Each row is a point. To make a cloud, some directions were put in groups of two or more. Within a group, all points are equally far from the middle, so they leave a hole (a ring in 2 directions, a hollow ball in 3). The other directions are filled evenly. Then the cloud was stretched, turned, moved and blurred a little. How many holes are there, and how many directions does each take, smallest first?
(in the rows, 128 means zero)

Cloud (22 x 3)
[[105 119  63]
 [143  83 155]
 [163 153 190]
 [133  88 151]
 [127 129  69]
 [123 168 173]
 [103 117  68]
 [ 89 191 122]
 [167  95 131]
 [125 154 203]
 [145 164 170]
 [ 71 165 143]
 [ 67 128  95]
 [124  92 167]
 [136 151  83]
 [103 106 121]
 [116 139 205]
 [130 151  71]
 [155 157 149]
 [127  90 156]
 [ 73 167 143]
 [140 164 113]]
Holes: 1 (2)

Cloud (22 x 3)
[[103 187 161]
 [ 66 147 138]
 [ 76  92 132]
 [ 98 106  76]
 [ 89 119  75]
 [114  95  78]
 [ 58 158 122]
 [ 93 130 166]
 [155 106 104]
 [131 103 181]
 [140 160  92]
 [134 160 161]
 [149 140 103]
 [ 76  90 123]
 [164  83 113]
 [124  93 183]
 [114  95 181]
 [109  61  87]
 [139 171 150]
 [131 152  81]
 [ 62 142  95]
 [ 75 110 141]]
Holes: 1 (2)

Cloud (29 x 4)
[[151 154  90 177]
 [161 120 107  61]
 [175 115  82 100]
 [168 133 150 124]
 [ 79 150 108  85]
 [124 115 170  66]
 [177  85 110 134]
 [ 91 180 109  92]
 [184  98 108 127]
 [152 104  83  72]
 [103 156 120  56]
 [ 75 176 137 117]
 [ 74 112 156 152]
 [120  83 107 153]
 [148 151 157 102]
 [129 118 137 192]
 [179 116 101  89]
 [ 94 166 116  69]
 [175  89  93 110]
 [ 80 152 164 154]
 [135 152 109  56]
 [ 80  78 152 127]
 [119  53 166 120]
 [107  91 190 126]
 [175 131 138 149]
 [139 184 138 114]
 [162 106 154 157]
 [ 74  98 178 100]
 [ 77 141 176 131]]
Holes: 1 (4)

Cloud (54 x 6)
[[132  65  75 107 156  63]
 [142 195 135  72  89 114]
 [179 119 136  99  78  92]
 [ 69 117  87  81 169 117]
 [ 90 136 122 156 109 168]
 [148 148  73 122 145 168]
 [109  48 135 125 129 126]
 [131 135 166  94  56 122]
 [166 134 132  92  67 122]
 [ 77 121  96 133 166 150]
 [178 124  97 140  78 113]
 [ 87 166  81 134 147 116]
 [ 97 110 146  64 137 116]
 [116 197 112 116  94 152]
 [129 144 143  82  61  99]
 [129  83 112 141 128 166]
 [133 125  98  95 184 144]
 [138 148  74 149  93 132]
 [115 128 141  89  53 106]
 [158  85  92  58 140  84]
 [137  83 100  64 176 100]
 [133 127  90  93  73 186]
 [139 192  86 120 127 142]
 [ 79 108  71 140 117  95]
 [ 69 149 115  72 118  92]
 [101 165  99 124 181  97]
 [119 182 140 102 168 125]
 [117 190 149  72 143 119]
 [150 121  62 155 148 101]
 [114 137 150  92  45 126]
 [ 50  70 141  95 149 104]
 [ 93  86 156  86 149 103]
 [143  68  97 131 135  72]
 [118 137 119 151  67 159]
 [114 132 120  61 100  95]
 [126  80  87  88  81 100]
 [126  79 151 122  77 112]
 [123 111 133  61 127  85]
 [119 187 154  77 132 131]
 [123  57 129 106 152  99]
 [123 208 101 116 137 127]
 [147  45  95 115  93 110]
 [ 97 151 157  69  98 148]
 [ 94  83  73 156  90 126]
 [135 176  57 129 145 116]
 [144 169 118 149 109 139]
 [139 145 140  63  93  97]
 [ 48  69 130 132  95  90]
 [ 65 163  79 112 131 137]
 [133  75  89 104 133  58]
 [149  83  91 140  73 163]
 [172  99 121 122  81 142]
 [123 139 100 154  73 135]
 [105  55 101  67 114 116]]
Holes: 1 (4)

Cloud (84 x 8)
[[ 54 133 125 138  67  78  88 174]
 [ 32 129 155 147 126 115 163 101]
 [ 82 102 107 137  81 132  84 109]
 [178 126  90 157 126 137  78 137]
 [ 87  90 145 105 183  83 141 157]
 [119  94 106  86 148 124 110 123]
 [114 148  54 142 122 127  81 160]
 [106 192 122 168  98 124 153 195]
 [106 185 156  91 111 108  83 202]
 [157  93 136 146  93  93 155 183]
 [135 119 149 164 170 198 117 132]
 [ 59 100 101 159  87  98 172 137]
 [110 148 193 125 109  99 186 163]
 [ 87 171 186 132 118 104 162 195]
 [ 97 121 123 151 128 174 155  51]
 [ 81 145 101 148 158  87 165 153]
 [103  70 152 157 139  58 123 128]
 [125 181 133  92 131  99 175 133]
 [130 119 175 147 156 158 122 196]
 [119 120 119 168 143  89  73 141]
 [135 167 190 124 143 168 133 189]
 [148 181 102 112  89 117  89 186]
 [129  69 158 123 168 159 134 140]
 [172 150 123 175 163 175 114 179]
 [ 76 133 150 122  45  71 125 162]
 [136 119  53 157  87 142 119 143]
 [ 98 142  98 171 132 187 134  50]
 [155 143 148 164 148 115 139 211]
 [156 146  75 159 114 182 138 159]
 [129 190 130 127  71  80 105 201]
 [ 62 139 107 143 118 182 141 119]
 [120 110 104 187 120 154  78 159]
 [ 95  66 165 148  99 115 131 170]
 [101 152 165  80 129  62  97 215]
 [143 205 115 168 143 141  99 129]
 [ 90 121  77 118 166 102 115 141]
 [150 130  81 204 157 178 139  81]
 [147 195  91 154 147 139 137  98]
 [143  74 128 189 168 141 117 108]
 [100 117  99  97  83 101 138 192]
 [ 43 105 136 107  71  74 114 149]
 [ 72 183 113 122 138 167 114 113]
 [101 126 112 102 155  63 153 186]
 [120  99 152 140 204 155 138 122]
 [103 128 119 117 147  84 191 162]
 [125 132 180  70 134  58 117 216]
 [131 165 131 139 146  90 172  96]
 [ 71 148  85 128  56  74 124 125]
 [ 62 101  65 139  84  93 136 125]
 [ 87 122 100  89 131 123 108 180]
 [182  82 147 145 164 122 104 146]
 [121 121 145 150 157 111 121  53]
 [161 115  99 184 158 168  89 148]
 [ 81  97 143 137  91 130 126 192]
 [130  88 151 203 127 160 151 110]
 [100  83 100 135  65  97 140 136]
 [ 66 209  96 150 109 121 108 130]
 [152 132 136 183 108 134 129 205]
 [105  98 158 159  91 118 168 178]
 [ 91  90 135 130  92  58 168 177]
 [147 182 176 134 133 103 169 181]
 [140 125  84 194 118 142  79 160]
 [ 66 135 182 102 140 144 141 115]
 [181 176 136 139 126 100 114 148]
 [122 189 163 137 158  84 139 149]
 [116 179  57 182 132 173 139 101]
 [103 182 131 115 188 143 138 134]
 [ 95 111  96 179  65  73 110 125]
 [178 130 125 138 128 127 110  94]
 [ 69 159  90 149  98 118 184 132]
 [126  83 163 139 103 138 155 181]
 [ 91 127 167 116 101 140 180 114]
 [ 73 146  93 138 128 132 180  71]
 [174 172 102 157 171 173 135 156]
 [114 129 170 149 122 191 135 116]
 [105  93 100  98 169 134 125 132]
 [120 132 101 149  97  73 157 197]
 [103 133 194 110 124 104 194 144]
 [137 158  88 148 104 115 148 209]
 [108 181 104 123  64  82 141 143]
 [ 59 111 170  94 121 102 135  89]
 [ 96 132 215 122 150 132 148 144]
 [136 130 136  89 127 142  85 146]
 [ 63 169 170 149 138 102 147 166]]
Holes: 2 (2, 6)

Cloud (99 x 9)
[[119  97  59  85 126  96  69 138 205]
 [118 108  40  74 167 104 104 131 197]
 [ 97 184 118 110  93 134 109 143 125]
 [120 136  78  80 149 153  68  50 180]
 [110 136 137 182  60 102 129  95  75]
 [158 187 115 109 129 128 135 161 152]
 [119 147 146 127 125 106  63 148  62]
 [162 168  85 101 125 136  81  67 161]
 [167 107  68  74 138 112 154 146 141]
 [118 116  57 128  80 187  79  92 141]
 [116 113 174 138 107  97 128  93 109]
 [139  86 176 161 123 151  81 144  57]
 [ 89 150  93 106 141 122  93  52 219]
 [145 100 133  89 134 173  84 158 182]
 [136 123 170 100 127 108 123  93 154]
 [104 177 114 154  89  92 131  99 171]
 [125 149  83  81 153  74 135 134 106]
 [ 89  61  93  99 152 118 132 116 130]
 [115  60  95 103 168 112 121 115 104]
 [121 103 150 124 208  95 120 160 143]
 [ 98 113 109  77 188 185  81  95 136]
 [ 80 116 116 171  68 154  61  81  47]
 [109 110  96 143 152 105  44 152 115]
 [128  87 153 157 110 162 131  69 103]
 [152 166 160 107 100 142  95 147 129]
 [166  88 107  87 158 111 141 148  77]
 [127  88 117 166 153 104 115  90 187]
 [117 135  93 104 101 173  55  58 186]
 [127 162 121 145 132  79  86  65 165]
 [ 87 166  97 162 123 127  62 124 113]
 [157 137  89 115 171  95 156 176 101]
 [115 146  69  89  93 141 131 163 140]
 [102 104  69  97 152 107 105 106  73]
 [119 106 157 186  49 127 102 131 119]
 [137  84 123 171 115 107 103 146  40]
 [ 85 137 140 109 175 132 117 114 193]
 [147 205 109  86 151 132 103 119 190]
 [114 183  97 143 147 130 105 107 111]
 [125  50 129 147 121 110 138 115  94]
 [173 103  91 153 153 135 120 101 102]
 [ 82 107 151 111 104 116  94 163 115]
 [118 125  94 163  85  88 126  76 204]
 [ 90 107 107 102 152 141 141  79 202]
 [152 153 152  89 141 101 122 144  78]
 [ 82 105  97 116 129 128  83 186 123]
 [ 74 128 100 114 118 149  73  70  62]
 [ 97  98 163 160 128 105  76 164 109]
 [ 87 165 113 139  86 177 124 108 154]
 [ 56 129 130 165 112 126 116  89  71]
 [148 158  84 147 102 166 106 155 133]
 [ 86 101 113 103  74 147  89  46 114]
 [137 161  62 143 142 112 145 154 134]
 [ 76  90  50 144  82 118 142 104 100]
 [ 75 138  39  74 156 114 108  90 183]
 [160 128  67 111 205 148  95 121 160]
 [100  99 143 147 138  64  93 152  96]
 [ 87 124 157  77 138 140 126 121 141]
 [157 111  81 131 176  78 126 135 107]
 [126  90  74 135 130 165  89  75 182]
 [102 108  85 122  94 198  79  77 112]
 [121 101 107 179  67 139 103 170 148]
 [ 86 106 119 189 118 145 110 160  60]
 [204 130  93  92 166 146 105 152 122]
 [179  85 101 138 121 120 161 175 129]
 [151 102  94 168  82 113  91 178 113]
 [108 117 139 112 103  68  49 145  86]
 [139 167 107  79 227 105 122 119 175]
 [119 159 134  85 138 144  52 158 129]
 [155 128 112 158 161  82 183 123 131]
 [120 163  83  97  89  87 116 158 175]
 [115 162  96  56 165  95  94 140 195]
 [116 107 138 112  66 163 110  73 102]
 [111 133 101 128  83 130  89 180  67]
 [160 105 156 164 110 150  82 173 104]
 [145 131 142  94 145 144 124  67 203]
 [ 56 154 150 129 101 143  85  97 128]
 [153  79  71  75 177 136 120 166 140]
 [126 121  89  94 126 121  39 168 126]
 [153 171  84 121  74 104 110  85 117]
 [138 164 105 146 140 141 164 154 188]
 [110  84  64 146  83 142 113 158  73]
 [158 128  71 163 102 155  87 133 140]
 [ 85  91 171 124 119 155 131 110  69]
 [112 117  95 148 203 113 124  98 179]
 [170  89 147 148 118 129 133 169 168]
 [148 176 156  67 156 113 133 111 149]
 [169 154 150  70 159 158  66 110 162]
 [ 79  92 120 122 182 133 150 144 152]
 [141 116 152 169  91 117  49 114 104]
 [110 165  62 117  67 153 103  71 105]
 [173 145  98 171 135 122 146 167 163]
 [133 174  78  34 122 153 102  95 186]
 [100 156  92  66 201 164 135  93 170]
 [132 135  48  74 183 127  81  98 161]
 [105 148  57 129 138 159 111 152 122]
 [ 91 166  86 108 139 118 140  86 101]
 [133 161  58  99 117 104  80 172 158]
 [108 173  87  79  94 127 103 156 168]
 [ 95 174  85 159 100 152 117  79 126]]
Holes: 1 (8)
